Each wall is flat, endless, passes through zero and stands at right angles to its row. A trip goes straight from one point to another. List the walls that it crosses, first one first.

Walls:
(1): [  4 -47]
(2): [-25   5]
(3): [ 4 28]
(4): [  9 -22]
(5): [  4 -38]
(6): [-28  25]
(7): [-32 -12]
(8): [-15 -48]
(9): [-40 -30]
(10): [11 10]
(11): [-26  -2]
Trips:
[-53  52] to [15 21] -> 10, 9, 7, 11, 2
[28 -1] to [  5 -17] -> 3, 8, 10, 9, 7
[17 26] to [57 14] -> 6, 4
[-29 -19] to [-11  -3] -> 4
[36 35] to [-23   5] -> 6, 2, 11, 7, 9, 10, 8

Walls:
(1): [-34 -64 -45   2   8 -14  38  -8]
(2): [ 11   6  19  10   0  37 -11 -35]
(3): [ -5  -8 -73 -15   3  -3  23  20]
(4): [ 12 -19 -17   0  -2 -30  -5  31]
(5): [-34  43  19 -22 -11  10  50  21]
(6): [-25  10 -13 -37 -16 -25  12  10]
(7): [-22   0 -21  -6  -3 -36 -56  29]
(8): [-16   1 -25 -28  19 -10  12   0]
(9): [ 59 -36  -9 -10  38  60   2   6]
(10): [ 42   6 -27  19 -32   3 -50   9]
Trips:
[-35 -37 -17  -7 -10  10  -3  -7] to [  9 -18 -35  42 -17 -34   6  14] -> 10, 8, 6
[-13  -3 -25   5 -20 -39 -28   7] to [ 45  34  50   4 -52 -18   1   7] -> 8, 1, 3, 5, 2, 7, 6, 4
[ 24  11 -31 -21  54  24 -60  13] to [-11 -17 -14 -14  -6 -36  57  38] -> 2, 6, 1, 10, 5, 9, 7

Walls:
(1): [  6  -1 -29 -16   9  22   6 -30  20 -27 -29  31  19  -8]
(2): [ 25  46   5  24  -8  11 -38  50  30 -13 -15  30   3 -39]
(3): [-28  12  21 -17 -67 -54  -5  45 -36  -6 -53   7  -2  -5]
(4): [ -6  11   8  -4  10   4  -7 -46  -8  31  31  28  22  17]
(5): [ 23  36 -35  40  10 -32 -18   8  11 -43 -25  34  -8   0]
(6): [ -8 -28  20  27   7  26 -38  17 -19 -17   6  -8  -5  -8]
Trips:
[ 19   7  48  -8 -10 -32  -9  57 -38  -5   8  31 -18 -10] to [ 53 -20   8  10  17   9  25 -44 -36   5  -9 -26   6 -19] -> 5, 2, 3, 4, 1
[-37 -21   8  30  29 -21  42 -77  16 -16 -35  67  13  20] to [-17 -27   0   2  -7  28  50  -2 -12  -5  -6  -6   5  30] -> 5, 4
[-18  -9  16 -17  23  47 -22  13  94 -27  -2   5  53  59] to [ 15   8 -41  53 -31 -19   6  15   0  -9  20 -21  38  39] -> 5, 6, 4, 1, 3
[  6 -40  31   9 -30 -15 -11  16 -30   4   1 -42   4  24] to [ 23  19  25  36 -15   2   7  47   4 -28 -19  11 -16  23] -> 2, 5
